Every row gives one point. Each copy is the shape, with its points in the same order, stretched, turned, moved and blurred by noise. Say if it was mirrored as well.

Shape (7 x 2)
[[ 1.14 -0.63]
 [-1.38  1.33]
 [ 0.22 -2.37]
 [-1.87  2.24]
 [ 4.72 -2.06]
 [-0.98 -1.90]
 [-4.13  1.43]]
Copy 1 (7 x 2)
[[ 0.08  0.97]
 [ 0.06 -2.43]
 [-2.01  0.43]
 [ 0.20 -2.86]
 [ 1.87  4.29]
 [-2.33 -0.77]
 [-1.92 -3.95]]
Copy 1 is: mirrored
Copy 2 (7 x 2)
[[ 2.42  0.97]
 [ 0.13 -0.54]
 [ 2.01  2.25]
 [-0.29 -0.86]
 [ 5.76  1.56]
 [ 1.10  2.36]
 [-2.21 -0.08]]
Copy 2 is: mirrored

Shape (7 x 2)
[[-0.56  4.25]
 [-1.73 -2.91]
 [-0.89  1.18]
 [ 0.92  3.11]
 [ 0.53 -2.34]
 [-0.09 -2.14]
 [ 0.57  1.13]]
Copy 1 (7 x 2)
[[ 2.08  2.40]
 [-2.61 -1.23]
 [ 0.26  0.74]
 [ 2.46  0.49]
 [-0.69 -2.34]
 [-1.10 -2.12]
 [ 0.92 -0.61]]
Copy 1 is: only turned
Copy 2 (7 x 2)
[[ 1.56 -5.31]
 [-4.55  2.21]
 [-0.89 -2.28]
 [ 2.54 -3.14]
 [-1.86  2.54]
 [-2.14  2.12]
 [ 0.72 -1.02]]
Copy 2 is: mirrored
Copy 3 (7 x 2)
[[ 3.66  1.40]
 [-4.76  0.35]
 [ 0.10  0.74]
 [ 2.51 -0.29]
 [-3.66 -1.53]
 [-3.70 -0.96]
 [ 0.24 -0.59]]
Copy 3 is: only turned
Copy 4 (7 x 2)
[[ 0.35  4.12]
 [-2.07 -3.38]
 [-0.47  0.96]
 [ 1.69  2.96]
 [ 0.97 -2.87]
 [ 0.40 -3.15]
 [ 1.05  0.83]]
Copy 4 is: only turned

Shape (6 x 3)
[[ 1.75 -0.53 -0.18]
 [ 0.11  0.73 -2.26]
 [-0.50  4.11 -3.82]
 [-0.38  1.20  2.57]
 [-1.23  1.79 -0.41]
 [ 0.09 -3.29  1.68]]
Copy 1 (6 x 3)
[[ 0.95 -1.60  2.75]
 [-2.42 -2.04  1.10]
 [-7.26 -2.58  1.55]
 [ 0.04  2.68  2.64]
 [-2.81  0.76  1.06]
 [ 4.44  0.95  0.23]]
Copy 1 is: mirrored
Copy 2 (6 x 3)
[[-0.52 -1.66 -0.65]
 [ 1.45 -0.37 -0.06]
 [ 4.49 -1.74  0.73]
 [-0.67 -2.32  3.06]
 [ 1.30 -1.07  2.01]
 [-3.21  0.13  0.05]]
Copy 2 is: only turned

Shape (9 x 3)
[[-2.11 -2.06 -2.48]
 [-2.57 -2.08  3.09]
 [-1.59  0.51 -1.00]
 [ 3.84  2.77 -0.30]
 [-0.46 -1.22 -2.27]
 [-2.96 -1.51 -1.90]
 [ 0.88  1.58 -1.01]
 [-2.70 -0.98 -1.78]
 [-2.94 -1.07 -0.61]]
Copy 1 (9 x 3)
[[-3.85 -2.41 -1.68]
 [-2.12  0.99  1.89]
 [-1.75 -0.59 -2.22]
 [ 5.08 -1.65  0.30]
 [-1.84 -2.50 -0.92]
 [-4.41 -1.45 -2.12]
 [ 1.24 -1.26 -1.21]
 [-3.56 -1.05 -2.34]
 [-3.80 -0.48 -1.84]]
Copy 1 is: only turned
Copy 2 (9 x 3)
[[-2.09  1.90 -2.73]
 [-0.02 -3.62 -4.14]
 [-1.76 -0.42 -0.33]
 [ 2.88  0.26  4.66]
 [-0.71  2.04 -1.05]
 [-2.86  0.71 -2.71]
 [ 0.12  0.26  2.14]
 [-2.65  0.49 -2.09]
 [-2.36 -0.47 -2.64]]
Copy 2 is: only turned

Shape (8 x 4)
[[ 1.52  1.03  1.07 -1.69]
 [ 1.90  1.55  0.23 -1.11]
 [ 0.92  1.79 -3.30  3.61]
 [ 0.53  0.82 -1.03  0.07]
 [-0.70 -0.17  2.51 -0.73]
 [-0.98 -4.44  0.50 -0.77]
 [ 0.11  0.17 -3.21  1.36]
 [-4.96 -4.13 -1.87 -1.66]]
Copy 1 (8 x 4)
[[-1.02  1.26  0.83 -1.05]
 [-0.91  0.45  1.68 -1.07]
 [ 0.17 -5.36  0.71 -1.30]
 [-1.22 -1.64 -0.05 -1.10]
 [-0.09  1.23 -2.12 -0.87]
 [-2.62  0.73 -4.06 -4.03]
 [-1.82 -3.92 -0.50 -1.94]
 [-4.69 -2.55 -7.39 -1.86]]
Copy 1 is: mirrored
Copy 2 (8 x 4)
[[ 2.52 -0.60  1.12  0.61]
 [ 2.27 -0.66  1.69 -0.34]
 [-1.61 -2.55  2.00 -3.86]
 [ 0.07 -0.91  1.37 -0.79]
 [ 1.24 -2.29 -0.19  2.54]
 [-1.33  0.42 -3.08  1.62]
 [-1.87 -0.50  1.29 -2.27]
 [-4.91  1.19 -1.50  2.98]]
Copy 2 is: mirrored

Shape (10 x 4)
[[ 1.95  2.53  0.22  3.46]
 [ 2.09 -1.02 -1.04  2.94]
 [-0.28 -1.24 -4.76 -3.72]
 [-1.26 -1.80  1.32  4.11]
 [-2.93 -1.06  1.23 -2.32]
 [ 1.11 -1.04  2.35 -2.02]
 [ 0.67  2.23  0.54 -0.28]
 [-0.83 -1.12 -1.88 -3.22]
 [ 0.95  2.56 -0.35 -0.61]
 [ 3.67 -0.10  1.51 -0.31]]
Copy 1 (10 x 4)
[[ 0.10  1.50 -0.58  3.76]
 [-2.40  0.66  0.51  0.96]
 [-3.72 -3.32 -3.13 -2.34]
 [-0.59  2.74  3.50 -1.03]
 [ 1.15 -1.06 -0.65 -4.24]
 [ 2.85 -4.16 -1.18 -2.19]
 [ 1.78 -1.02 -2.76  0.81]
 [-1.32 -2.91 -2.33 -3.80]
 [ 0.93 -0.60 -3.27  1.12]
 [ 1.79 -4.20 -1.56  0.92]]
Copy 1 is: only turned
Copy 2 (10 x 4)
[[ 0.29  0.58  1.42  4.62]
 [ 4.24  0.08  0.96  1.76]
 [ 2.37  2.63 -1.74 -4.55]
 [ 2.82 -2.24 -0.80  1.64]
 [-0.77 -2.13 -0.65 -1.99]
 [-0.37 -2.40  3.56 -0.11]
 [-1.18  0.32  1.61  2.31]
 [ 0.58  0.53 -0.59 -3.53]
 [-1.53  0.90  0.97  1.76]
 [ 1.03 -0.54  4.49  1.87]]
Copy 2 is: only turned
Copy 3 (10 x 4)
[[-1.74  3.00 -2.02  2.61]
 [ 1.88  0.98 -2.62  1.54]
 [ 5.20 -2.06  5.27  2.58]
 [ 0.61  1.61 -3.10 -2.93]
 [-0.38 -1.29  3.70 -2.25]
 [-0.98 -3.43  0.48 -0.15]
 [-1.80  0.53  1.47  2.25]
 [ 2.84 -2.45  4.36  0.87]
 [-1.12  0.65  2.03  3.05]
 [-1.03 -2.50 -1.81  2.81]]
Copy 3 is: only turned
Copy 4 (10 x 4)
[[ 0.00  3.01 -2.66 -2.50]
 [ 0.90  1.69 -3.46 -0.37]
 [-3.88  0.49 -0.89  3.56]
 [ 0.76 -2.04 -3.76 -1.73]
 [-1.55 -3.66  1.01  0.51]
 [ 1.41 -0.77  1.44  1.07]
 [-0.84  1.30  0.10 -0.82]
 [-2.45 -0.87 -0.13  2.35]
 [-1.64  2.51 -0.15 -0.34]
 [ 2.19  2.44  0.28  0.66]]
Copy 4 is: mirrored

Shape (12 x 6)
[[ 0.27 -1.95  0.39 -1.72 -0.02 -0.98]
 [ 1.87  1.50 -3.48 -0.07  0.72  0.92]
 [-2.06  0.31  3.83  1.84  3.78 -5.34]
 [-0.93  2.41 -0.85  0.22  2.79  0.30]
 [ 1.82  1.81  1.05 -0.74  3.29 -0.06]
 [ 0.50  2.63 -2.26 -2.58  1.44  0.15]
 [-0.20  2.08  2.28  2.39 -0.25  0.04]
 [ 0.06 -0.63  0.93  0.96 -0.24 -1.18]
 [-0.32  4.68 -2.25  2.74  0.17  1.84]
 [-5.06 -0.38  3.51  1.51  1.49 -0.18]
 [ 0.92 -0.98 -1.04 -2.21  1.17  2.09]
 [-1.30 -0.81  0.43 -3.52 -1.94 -2.45]]
Copy 1 (12 x 6)
[[ 1.04  0.29 -0.27 -2.31  0.47 -2.54]
 [-0.81  0.13  1.01 -0.37 -3.80  2.73]
 [-0.37 -5.63 -0.86  4.56  4.03 -5.06]
 [-1.32 -1.91 -0.36  2.62 -0.08  2.33]
 [-2.83 -0.07  0.79  1.58  1.29  1.53]
 [-0.55 -0.96  0.53 -0.92 -0.19  3.92]
 [ 1.93 -0.35  1.60  2.87 -1.23  1.00]
 [ 1.08 -0.42  0.67  1.12 -0.95 -2.23]
 [ 1.10 -1.45  1.24  3.82 -5.55  6.48]
 [ 2.63 -1.91 -3.89  3.17  2.25 -2.07]
 [-1.24  2.80 -0.96 -1.54 -1.30  0.98]
 [ 3.46 -1.99 -0.16 -4.33  2.56 -1.82]]
Copy 1 is: only turned
Copy 2 (12 x 6)
[[-0.01 -0.02 -0.82 -2.33  3.46 -0.04]
 [ 0.38 -3.22  0.16  2.03  0.67  2.25]
 [ 5.89  2.52  0.31 -4.53 -1.23  1.84]
 [ 1.29  0.42  1.07  0.91 -1.82  2.56]
 [ 1.98  1.21 -2.19  1.22  1.04  3.12]
 [-1.19 -0.91 -1.77  0.61  0.13  3.98]
 [ 3.13 -0.36 -0.82  0.50 -3.13 -0.88]
 [ 1.86 -0.95 -0.05 -1.41  0.71 -0.85]
 [ 1.68 -3.08  0.91  3.79 -5.54  1.38]
 [ 1.18  3.57  3.77 -3.18 -2.20 -2.22]
 [-1.97  0.48  0.16  0.67  3.50  0.89]
 [-2.05 -0.06 -2.49 -4.70  1.98 -0.27]]
Copy 2 is: mirrored
Copy 3 (12 x 6)
[[ 2.03  0.94  1.69 -1.53  1.15  0.57]
 [ 2.40 -0.49 -0.90  2.77  3.01 -1.65]
 [-2.78  2.42  3.99 -1.19 -0.95  4.77]
 [-0.20 -0.44 -2.22  0.31  2.50  1.20]
 [-0.67 -1.09 -0.53  0.01  4.50  0.81]
 [ 1.48  0.38 -2.01  2.03  5.39 -0.55]
 [-2.72 -0.44 -0.58 -2.74  0.21 -0.75]
 [ 0.00  0.52  1.85 -1.38 -0.46  0.47]
 [-1.21 -0.74 -3.96  1.02  1.69 -2.02]
 [-1.96  0.24 -1.31 -6.26 -2.69  3.75]
 [ 2.54 -1.80 -1.66 -1.36  3.23  0.08]
 [ 1.65  3.42  1.66 -1.33  1.83  0.17]]
Copy 3 is: mirrored
